Each wall is flat, endless, passes through zero and stands at right angles to its row. A trip goes straight from one point to another. Which walls does it cross, in order?

Walls:
(1): -0.004; 0.069; 0.127
(2): -0.145; 0.141; -0.075
Trips:
0.174; 0.011; -0.062 to 0.118; -0.022; 0.201 -> 1
0.022; -0.030; 0.104 to -0.172; 0.092; -0.026 -> 2
-0.281; 0.063; 0.130 to -0.193; 0.248; -0.132 -> none
0.175; -0.095; 0.081 to 0.157; 0.037; 0.127 -> none
0.063; -0.126; 0.023 to 0.065; 0.069; -0.017 -> 1, 2
0.245; 0.019; 0.005 to -0.041; -0.128; -0.095 -> 1
-0.174; 0.160; 0.035 to 0.065; 0.107; -0.342 -> 1

Walls:
(1): -0.067; -0.105; -0.182; -0.025; -0.056; 0.046; -0.350; 0.120; 0.130; 0.069; -0.007; -0.127
(2): 0.141; 0.152; -0.002; -0.035; -0.035; 0.248; -0.051; -0.167; -0.092; -0.035; 0.014; -0.112
(3): 0.122; 0.312; -0.056; -0.059; 0.047; -0.407; 0.025; -0.195; 0.168; -0.092; -0.099; -0.062
(4): -0.185; -0.125; -0.127; 0.021; -0.069; -0.090; -0.070; -0.087; -0.030; -0.236; 0.000; -0.108
Trips:
0.242; -0.056; 0.169; -0.156; -0.193; 0.122; 0.053; -0.090; 0.073; -0.090; 0.156; 0.007 to 0.029; -0.319; 0.099; -0.144; -0.062; -0.075; -0.041; -0.005; -0.195; 0.016; 0.063; 0.012 -> 4, 2, 1
0.107; -0.087; 0.036; -0.005; -0.003; -0.022; -0.186; 0.083; 0.008; 0.008; 0.236; -0.019 to -0.178; -0.015; -0.022; 0.088; 0.021; -0.079; 0.110; 0.108; -0.047; 0.033; -0.028; 0.049 -> 4, 1
0.089; -0.158; 0.122; -0.150; -0.045; 0.150; -0.193; 0.187; 0.024; 0.051; 0.008; -0.071 to -0.004; 0.218; -0.231; 0.145; -0.150; -0.238; -0.066; -0.220; 0.356; 0.034; -0.073; -0.128 -> 3, 4, 2
0.016; -0.144; 0.163; 0.303; 0.099; -0.178; -0.157; 0.239; 0.164; 0.044; 0.215; -0.165 to 0.001; 0.039; 0.091; 0.031; -0.103; 0.108; 0.093; -0.124; 0.014; -0.025; -0.021; -0.033 -> 4, 1, 2
-0.082; 0.058; -0.023; -0.069; 0.009; 0.069; 0.188; -0.002; -0.153; 0.030; -0.074; -0.095 to -0.074; 0.030; -0.154; -0.066; -0.087; -0.123; 0.173; -0.085; 0.000; -0.014; 0.236; 0.167 -> 4, 3, 2
-0.032; 0.045; -0.078; 0.073; 0.088; 0.103; 0.122; 0.067; -0.156; -0.176; 0.088; 0.100 to 0.158; -0.180; 0.067; -0.296; -0.147; -0.090; 0.002; -0.020; -0.006; -0.168; -0.153; 0.277 -> 2, 3
